Each row is a point. Each copy is the shape, with its points in the same order, stretched, turned, moved and blurred by noise. Say if it was mirrored as well.

Shape (9 x 3):
[[-0.30 -0.08  0.00]
 [ 0.46 -0.06 -0.51]
 [-0.27  0.52  0.14]
 [-0.32 -0.53  0.03]
 [ 0.34 -0.40  0.00]
 [ 0.50  0.00 -0.01]
 [ 0.02 -0.82 -0.25]
 [ 0.56 -0.34 -0.56]
 [ 0.33 -0.38 -0.11]]
Copy 1 (9 x 3):
[[-0.06 -0.08 -0.06]
 [ 0.20  0.89 -0.22]
 [ 0.57 -0.28  0.08]
 [-0.52  0.01 -0.05]
 [-0.27  0.62  0.21]
 [ 0.20  0.67  0.30]
 [-0.71  0.54 -0.14]
 [-0.09  1.07 -0.20]
 [-0.21  0.63  0.13]]
Copy 1 is: mirrored
Copy 2 (9 x 3):
[[ 0.02  0.13  0.49]
 [ 0.58 -0.10 -0.15]
 [-0.20  0.56  0.08]
 [ 0.11 -0.19  0.84]
 [ 0.13 -0.46  0.25]
 [ 0.08 -0.19 -0.06]
 [ 0.46 -0.49  0.70]
 [ 0.65 -0.42 -0.02]
 [ 0.24 -0.29  0.29]]
Copy 2 is: mirrored
Copy 3 (9 x 3):
[[-0.39 -0.12  0.20]
 [-0.01 -0.20 -0.62]
 [ 0.15 -0.21  0.57]
 [-0.78  0.11 -0.01]
 [-0.22  0.20 -0.37]
 [ 0.17  0.12 -0.41]
 [-0.80  0.08 -0.37]
 [-0.13 -0.11 -0.80]
 [-0.28  0.14 -0.43]]
Copy 3 is: mirrored
Copy 4 (9 x 3):
[[-0.32  0.10  0.06]
 [ 0.46  0.29  0.27]
 [-0.12  0.12 -0.51]
 [-0.53 -0.04  0.49]
 [ 0.05 -0.23  0.36]
 [ 0.36 -0.19 -0.01]
 [-0.23 -0.02  0.89]
 [ 0.45  0.19  0.54]
 [ 0.08 -0.14  0.41]]
Copy 4 is: mirrored

Shape (9 x 3):
[[ 0.26 -0.56 -0.25]
 [ 0.31  0.04  0.07]
 [-0.64  0.10  0.54]
 [-0.77  0.05  0.22]
 [ 0.54 -0.40  0.27]
 [ 0.32  0.46  0.06]
 [-0.08  0.03  0.12]
 [ 0.03 -0.66 -0.01]
 [ 0.12  0.36  0.00]]
Copy 1 (9 x 3):
[[ 0.19 -0.55  0.16]
 [ 0.19  0.06 -0.12]
 [-1.00  0.52  0.16]
 [-0.88  0.44  0.45]
 [ 0.10 -0.35 -0.39]
 [ 0.33  0.44 -0.16]
 [-0.21  0.18  0.08]
 [-0.21 -0.54  0.15]
 [ 0.19  0.39  0.00]]
Copy 1 is: mirrored
Copy 2 (9 x 3):
[[-0.02 -0.77 -0.06]
 [ 0.28 -0.09  0.07]
 [-0.58  0.25  0.69]
 [-0.85  0.16  0.39]
 [ 0.46 -0.57  0.36]
 [ 0.37  0.31 -0.12]
 [-0.11 -0.01  0.17]
 [-0.21 -0.80  0.28]
 [ 0.09  0.28 -0.11]]
Copy 2 is: only turned
